Every row gives one point. Two turns around zero, p and q, are shown by what they do to some points. Where does a point land after both, in the order given? Backwards means that the second turn is done in reverse. Each puzzle has new turns, and all numbers are rounded.
(in the rows, 128 means zero)

Turn p:
[153  76] -> [183 145]
[120 175] -> [ 80 127]
[110 133] -> [120 111]
Turn q:
[147 166] -> [170 137]
[148 110] -> [126 101]
[ 62 123] -> [ 83 176]
[156 113] -> [134  97]
Where do these land?
p, then q: [167 172] -> [140 186]
p, then q: [ 90 109] -> [105  93]
q, then p backwards: [127 103] -> [110 146]

Turn p:
[104  88 109] -> [108  91 101]
[ 93 195 139] -> [ 86 186 155]
[155 138  95] -> [152 148  98]
[111  92 144] -> [116  88 136]
[193 145 149] -> [192 147 151]
[111 109 132] -> [113 107 128]
Turn q:
[ 94 104 157] -> [124  77 128]
[136  94 139] -> [159 109 132]
[109 121  92] -> [126 133  87]
[173 193 124] -> [103 193 165]
Where do these land?
q, then p backwards: [ 86 124 144] -> [101  92 126]
q, then p: [182 121  36] -> [163 224  98]
q, then p backwards: [126 112 154] -> [134 107 149]
p, then q: [ 96 123 154] -> [119  87 129]
p, then q: [153 135 148] -> [136 135 159]
q, then p: [126 152 132] -> [107 133 139]

Turn p:
[107 109 112 146] -> [106 100 121 120]
[148 143 137 158] -> [114 158 105 122]
[168 148  95  91] -> [174 147 148  88]
[ 68 160 163  80] -> [121 127 199 184]
[149  80 134 165] -> [125 109  67 127]
Turn q:
[109  91 126 100] -> [145 140 119  84]
[173 174 123 115] -> [110 162 120 181]
[ 84  92 112 132] -> [125 105 128  74]
[108 166 130 110] -> [105 151 161 130]
[ 95 136 163 126] -> [143 126 173 117]
[198 109 113 186] -> [139  83  66 182]
Where do these land?
p, then q backwards: [160 115 122  99] -> [135  95 157 122]
q, then p backwards: [119 138 162 179] -> [ 89 102 129  86]
p, then q backwards: [158 156  81 114] -> [ 87 100 142  90]
p, then q: [145 112  78  86] -> [172 170  96 135]
q, then p: [100  75 107 109] -> [180 113 164 116]
p, then q: [123 144 166 162] -> [ 88 101 153 127]
p, then q backwards: [ 91 156 180 147] -> [153 195 116 127]

Turn p:
[152 141 102 101 102 152] -> [134 164 110 151  98 144]
[156 117  94 119  57 121] -> [152 120  82 146  69 155]
[132 135 102 159 122 159] -> [145 134 103 164 143 113]
[146 148 184 134 134  86] -> [120 118 125  67 155 160]
[110 149 137 129 137  91] -> [139 124 136  85 131 114]
[144  96  81 131 147 156] -> [ 97 132 111 177 115  99]
[ 80  71 153 115 152 177] -> [108 102 201 179 141 128]
[104 167 172 136 171  82] -> [129 129 154  55 170 113]
Turn q:
[118 135 156 114 122 163] -> [107 149 145 129 103 104]
[159 109  84 102 153 121] -> [153 162 116 135 173 152]
[157 223 140  99 151 107] -> [139 111 164  99 189  54]
[179 124 103 135 193  97] -> [125 127 137 129 212 164]
[ 93 110 137 117 105 120] -> [144 128 128 113  86 137]
[ 88 137 126 136 130 144] -> [109 129 108 102 106 119]
[120  68 141 150 106 124] -> [127 120 127 154  87 177]
[109 117 138 171  65 150] -> [117  99 100 165  67 117]
Where do these land?
q, then p: [108 176 123 153 126 137] -> [119 104 140 111  88 101]
p, then q: [225 128 141 136 137  42] -> [179 212  64  76 106 122]
q, then p: [ 90 138 149 151 110 161] -> [168 102 138 123  89 127]
q, then p: [149 135 113 144 199 146] -> [122 153 179 125 154  79]
q, then p: [103 111 134 125 147 160] -> [166 148 147 127 119 126]
p, then q: [ 98 115 115 139 107 107] -> [152 126 141 158 123 152]
p, then q: [153 112  83  94 116 130] -> [148  98  91 136  99 103]
q, then p: [108 128 150  61 110 107] -> [121 152 111  96 119 192]
q, then p backwards: [119 109 144 151  99 161] -> [145  95  96 104 118 136]

Turn p:
[133 142 139 150 152 138 114 111] -> [144 132 142 128 133  98 103 124]
[146 148 128 114 156 116 109 157] -> [138  99 116  92 150 126 115 123]
[120 136 149 107  94 143 145 113] -> [125 165 109 133 108 147 125 149]
[136 132 141 148  99 168 136 171] -> [134 107  96 133  94 107 143 168]
[ 70 109 145 127 140  31 134 175] -> [135  98 205  81 147 189 176 147]
[145 107  93 143 152 138 133 110] -> [121 118 129 162 149 106 130  97]
[150 111 146 119 130 141 128 110] -> [107 139 120 142 141 121 106 141]
[139 135  98 148 130  88 127 122] -> [138 100 150 138 125 148 121  94]
[152 110 119 126 141 129 145 111] -> [119 126 123 158 152 130 119 121]
[129 108 156  89  87 151  94 109] -> [ 71 166 109 110 105 129 111 145]
[ 87 171  95 137 127 164 141 119] -> [175 159 111 127 103 106 157  99]
Turn q:
[121 155 138 157 104 133 153 143] -> [115 139  79 113 121 120 133 117]
[131 147 104 115 119 131 155 108] -> [121  96 112 148 120 123 151 126]
[115 153 140 148 108 146  60 129] -> [152 121 132  60 154 145 122 106]
[114 120 151 147 122 144 147 105] -> [121 137 128 111 100  97 140 122]
[116 112 116  75 125  91 119 137] -> [158 138 147 170 159 143 149 139]
[135  88 115 101 101 144  49 145] -> [158 134 185 118 168 163 113  76]
[127 140 138 120 147 149 159 130] -> [132 123 113 138  88 129 126 139]
[117  88 116 156 181 133 137 135] -> [124 133 148 142 116  91  72 148]
[158 151 147 124 140 151 154 112] -> [105 114 120 122  83 145 139 140]
[146 124 115 137 132  59 147 135] -> [ 93 144 118 159 170 124 135 165]
Where do these land?
q, then p: [126 101 112 113 149 151 143 116] -> [111 119 155 137 102 131 112 148]
p, then q: [ 95  98 142 152 166 101 135 126] -> [123 172 127 118  91 133 126 168]
p, then q: [154  84  98 117 141  96  83  91] -> [172 126 162  90 121  74 144 151]
p, then q backwards: [113 127 154 121 112 102 148 150] -> [146 151 150 103 148 116 111 122]
p, then q: [134 166 101 145 161 169 163 104] -> [ 63  94 131 121 154 137 121 156]
q, then p: [143 143 127 122 103 143 123 114] -> [120 156 122 150 135 131 139 130]
q, then p: [142 164 159 103  94 119 150 170] -> [165 138  80 157 110 109 146  98]
p, then q: [155 146 106 124 104 146 104 159] -> [131 114 148 160 158 112 139  95]
q, then p: [116 113 155 166 123 124 160 152] -> [154 127 131  99 102 151 127  90]
q, then p backwards: [146  98 142 137 147 133  86 126] -> [116 129 157 131 139  90 104 106]
q, then p: [ 84 167 111 108 108 124 115 100] -> [114 106 114 172 175 150 129 126]
